Each row is a point. The window is the flat piece filled in between its corners: a triangle in 3 columns, a solid with four corners in 4, and so on. A path goes straight from each point to the next, and from the last back to the first. List the points from which the path goes on through the window.
In the rows, zero is written as 128.

Window (3 x 3)
[[184 129 132]
 [146 109 117]
 [ 63 122 154]]
Path:
(1): [132  86 152]
(2): [217  93 155]
(3): [137 159 110]
(4): [169 130 102]
(5): [188 102 161]
(6): [ 69  89 168]
(7): [ 75 154 149]
(8): [168 146 104]
Through the window after points: 2, 8

Window (6 x 6)
[[121 158 132  91 171 125]
 [ 77 170 165  87 131 149]
 [ 75 118 106 141 172  44]
 [154  99  10 124  54 157]
 [156 154 151 108 115  84]
 [106 139 165 127 151 157]]
Path:
(1): [133  97 158  86 142  92]
(2): [142  55 137 100 131  94]
(3): [ 86 220  85 109 134 135]
(4): [137 198  96 147 130 134]
(5): [136  71 120  70  76 183]
(6): [170  80 113  61 113  82]
(7): [106 158  97 129 140 150]
(8): [161 211 121 152  94 103]
(9): [112 111 149  98 147 131]
(10): [117 103 103  90 153 115]
(11): [140 176  75 176  99 100]
(12): [133 174  98 151 115 123]
Through the window after points: 6, 8

Window (8 x 8)
[[124  53 101 146  59 121  79  64]
 [112 180 133  85 174 120 161  82]
 [ 89 200  91  75 116 189  91 107]
 [107 127 131 143 154 148 192 164]
 [160 141  63 125 116 169  51  77]
 [110 156 130  53 182 118 160 168]
 [152 105 107 106  97  93 210 118]
 [146  85 100 197  39  70  96 108]]
Path:
(1): [131 156 141  91 134 136 164  89]
(2): [137 144 187  61 112 109 137 186]
(3): [110 123  81 150 148 149 173 108]
(4): [114 143  33  80 147 129 132  46]
(5): [111 148 182 109 138 149 151 152]
(6): [187 152 119 132  41 162  92 137]
(7): [ 93  89  76 124 155 120 123  89]
(8): [ 84  95  55 120 123 116 151 131]
(9): [140 168 128 120 137 143 135 122]
(10): [159 144 130 122 105 117 148 111]
(11): [102  83  83 105 150 111 149 124]
(12): [ 98 150  85 114 173  85 132 129]
Through the window after points: 2, 12

Window (11 x 11)
[[172 172 207 118 110 103 194 186 125 174 187]
 [125 131 167  92 160 117  98 139 128 115 147]
 [157 162 120 223 145 161 119 183 117 170 191]
 [ 73  16 116 107 119  77 144 106  90 131  62]
 [143 171 146  92 188  70 160 196 146 191 153]
 [165 116 176 133 136  87 125 235 187 173 167]
 [ 90  71 147 126 153 115 167  99 176 143 114]
 [112 134 114 180 120 119 129  93 119  86  33]
 [234 158  80 207 112 130 123 149 149 146 212]
 [ 99  92  92 119 129 147 171 145 124  78  85]
 [215 140 153 198 188 118 152 177 125 123 182]]
Path:
(1): [123 124 127 181 148 109 168 173 144 124 167]
(2): [ 99 116 144 185 112  74  95 162 179 108 156]
(3): [132  82 148 101 163 125 181 130 146 168 112]
(4): [181 118 171 100 167 138 150 150 112 179 105]
(5): [120 150 126 161 137 100 151 146 134 104 170]
(6): [ 96 124 155 165 102  39 150 175 148  53 131]
(7): [157 122 142 102 168 130 145 148 136 170 135]
(8): [135 130 130 133 143 127 129 144 142 161 107]
(9): [ 94  79 141 171 113  79 153 156 121  95 203]
(10): [ 90 112 131 146 152  91 150 128 143 125 126]
(11): [172 114 113 122 117 148 156 140  82 129  79]
(12): [197 119 171 111 125 135 135 115 134 195 101]
Through the window after points: 2

Window (14 x 14)
[[117  97 116 124 138 170  87 171 149  79 161 111 104 169]
 [124 138 123 141 124 138 119 153  93  98 133 142  12 121]
 [ 92  77 121  69 109 213  88 109 216 175 121  55  96 163]
 [191 172 127 152 169 146 204 190 111 166  88 174 133 115]
 [165 206 128 134 129  98 101 110 128  72  46 105  71  39]
 [129 136  80 145 111 133  76 155 124 127 127 186  67 109]
 [191 203 112 115 100 163 102 125  90 104  73 109  88 158]
 [159  13 125 111  89  61 144 220  62 186 137 165 118 135]
 [130 180 178  92 122 130  95 128 106 106 165 130 108  92]
 [167 172 178 170 153  86 152  97  92 182 179  87 168 121]
 [ 62 137 125  97 148 149 136  70 205  99  67 183  82 166]
 [128 123 106  70 131 149 130 140 231 158 162  87  97 185]
 [ 67 191 133 176 120 101 105 203 135 175  87 134  72 149]
 [ 86 123  83 102  99 147 150 152 137 153 143  93 122 149]]
Path:
(1): [106 184 120  77 209  99 125  75 127 127 105 114 104 134]
(2): [121 129 128 137  98 146 129 145 146 130 128 129 105 135]
(3): [ 96  93 122 150  65 157 134 166 182 135 136 101 105 168]
(4): [154 137 118  89 188 116  94 147  99 118 135 154  94 128]
(5): [133 157  79  78 158  98 119 151  78 171  70 147  77 158]
(6): [117 136 132 137 102 155 111 156 155 111 120 139  78 130]
(7): [144 132 149 143 104 144 111 137 140 141 125 120  91 131]
(8): [125 164  99  96 214  95 146 147  87 128 146 114 149 149]
(9): [130 103  96 103 172 122  88 177  70 121  96 124 120 157]
(10): [172 124 162 145  37  83 169 145 156 153 130 148  64  63]
(11): [140 122 146 175  92 149 139 159 160 118 155 131  96 129]
(12): [133 184 111  71 184  98  90  85  74 175  97 101 111 118]
(13): [116 133  84  99 167 125  50 102  97 105  95  96  64 127]
(14): [156 178 154 142  91 137 177 181 168 144 112 145 113 129]
(15): [ 86 158 105 184  69 166 144 186 167 110 128 120 109 106]
(16): [150 161 155  50 191  68  77 111  77 178  93 125  68 163]
Through the window after points: 1, 3, 9, 11, 13, 15

Window (14 x 14)
[[109 146 185 181 158 108 170 157 150 149 158 147 148 120]
 [134  93 110 106  98 141  85 114 218  91  76 112  90 137]
 [131 191 128 128 175  99 171 132 150 155 161 161 103  81]
 [186 133 116 167 148 119  96  97 160  91 107  93 131 124]
 [ 81 165 132  63 117 180  75  44  97 102 119 157 144 135]
 [173 121 134 121 111  98  76 178 138 101 114  99  96 126]
 [203  91 143 116 132  85 107 145 186 155  94 122 157 105]
 [ 75 117 119  75  78 132 138  30 102  78 142 127 130  93]
 [114 113 153 155 175 127 131 138 153 202 163  99 108  58]
 [146 172 112 100  29 182 100  74 131  99  89 112 142 119]
 [184  96 166 160 158 105 146 130 163 210 189 140  78 136]
 [141 138  85 147 162 130 160 165 133 169 180 132 161 136]
 [166 136 141  93 135 130 140 128 153 118  81  64 117 154]
 [117 124  95 108  97 164 111  89  86  68   7 148  93 125]]
Path:
(1): [160  88 155  95 137 199 176  63 131  90 120 151 109 123]
(2): [111 175 106 144 124  91 100 142 143 161 123 121 149 115]
(3): [127 131  98 110 107 115 103 108 150 142  96 106 124 127]
(4): [153 110 167 107 129 134 128  98 130 100 132 146 139  92]
(5): [134 107  99  78 133 231 142  99 169 117 148 164 112  96]
(6): [129 156 145 149 126  80  95 101 114 119 103  97 117 141]
(7): [103 164 129 131 130 104  95 138 154 204 122 104 155 122]
(8): [145 126 129 118 144 158 157 104 120  83 148 152 121 127]
(9): [176 106 125 116 132 140 121 128 143 116 136 134 136 108]
(10): [111 151 128 143 129 105 127 119 141 135 104 106 122 131]
(11): [110 123 131 119 132 108 120  76 142 134 101 120 149 144]
(12): [175 130 121 120 113 161 111 145 143 103 129 101 110 116]
Through the window after points: 3, 7, 9
